Each row of a before or after table is a point. The points were changed in one or more steps. Then noise was added and the rows were shuffled. The steps act on columns, c1 being the first. Write out the steps. A step turns or swaps two columns, mirrors them in a line or flattens them onto one, adds a multiple of one to another, or multiplies or shifts one. Angles are multiples of 10 degrees, from the lower column toward the higher: turns from -170 to 170, lines from 10 to 170 but not 90. Use the fewest steps. Two steps may share a column if one is a turn and the other turns, adds or multiplies; they go together, in the order done. Otherwise the lowest column goes first.

Before:
[[ 4.6  3.2 -3.3]
 [-2.8 -4.1  5.5]
 [-0.9  0.2 -0.6]
 [ 6.7  0.7 -3.2]
 [ 0.1  0.7  2.7]
 [-4.1  2.9 -1.9]
 [-2.0  8.0 -1.9]
 [ 3.4  1.3 -4.1]
 [-0.2  0.8  3.3]]
After, 9 rows:
[[-1.1  0.3  0.3]
 [-0.3 -0.1 -3.3]
 [ 3.3 -0.4  3.9]
 [-4.7  0.8  2.2]
 [-3.5  0.6  1.9]
 [ 0.0 -0.2 -2.6]
 [-2.2  0.4 -5.3]
 [ 6.4 -1.2  3.2]
 [ 3.8 -0.6  3.3]]
Steps: flatten c1 and c2 onto the line at 170 degrees; multiply c3 by -1

Before:
[[ 2.6 -3.0 -4.4 -1.8  0.4 -1.2  4.4  2.8]
 [ 1.2  4.3 -2.5  3.2  2.8 -0.6 -1.6 -1.0]
 [-0.5  3.8 -4.2  6.3  0.1 -0.8  0.2 -3.9]
 [ 2.1  2.1  0.0 -1.0 -5.5 -3.2 -0.6 -2.1]
 [ 2.1 -1.4 -2.2  2.1 -3.9 -1.8  2.3 -3.0]
 [ 2.0 -0.8  2.2  2.6 -1.9 -4.3  1.3 -2.2]
 [ 1.4 -2.9  2.3 -3.6 -6.3  1.4  1.0 -2.8]
 [-1.7  2.0 -2.2  1.5 -2.3 -4.6 -0.6 -1.2]
 [-0.4  2.0 -3.0  2.8  1.3 -2.1 -1.9 -4.7]
 [ 5.7 -4.3 -6.4  0.3  3.7  0.5  4.5  0.4]
 [ 2.8  3.6 -3.1  1.3  1.0 -1.9  1.7 -3.2]
 [ 2.0 -0.3 -6.5  2.5  0.4  2.0  4.1  3.6]
 [ 5.2 -2.4 -5.8  1.1  0.5 -0.6  0.5  2.5]]
After:
[[ 2.9  3.5  6.5  1.3  1.0 -1.9  1.6 -1.4]
 [-1.5  2.0  7.7  1.5 -2.3 -4.8 -0.7 -4.9]
 [ 5.9 -4.4  4.2  0.0  3.7  0.6  4.6 -3.9]
 [ 1.9 -0.5  0.5  2.6  0.4  2.0  4.2 -4.8]
 [-0.4  3.8  6.6  6.2  0.2 -0.9  0.3 -0.4]
 [ 2.7 -3.1  3.2 -1.8  0.5 -1.2  4.4 -6.1]
 [ 1.4 -2.8 -1.6 -3.7 -6.4  1.4  0.9  5.0]
 [ 2.2  2.1  5.2 -0.9 -5.3 -3.1 -0.8 -1.5]
 [ 1.2  4.6  3.2  3.3  2.8 -0.7 -1.6 -1.4]
 [ 2.0 -1.3  5.7  2.1 -3.9 -1.6  2.3 -1.0]
 [-0.3  2.0  7.7  2.8  1.3 -2.0 -1.7 -0.1]
 [ 2.2 -0.8  4.6  2.5 -1.7 -4.3  1.3 -0.9]
 [ 5.1 -2.5  3.4  1.0  0.5 -0.5  0.5 -6.3]]
Steps: add 1.5 times c6 to c3; turn c3 and c8 by 140 degrees
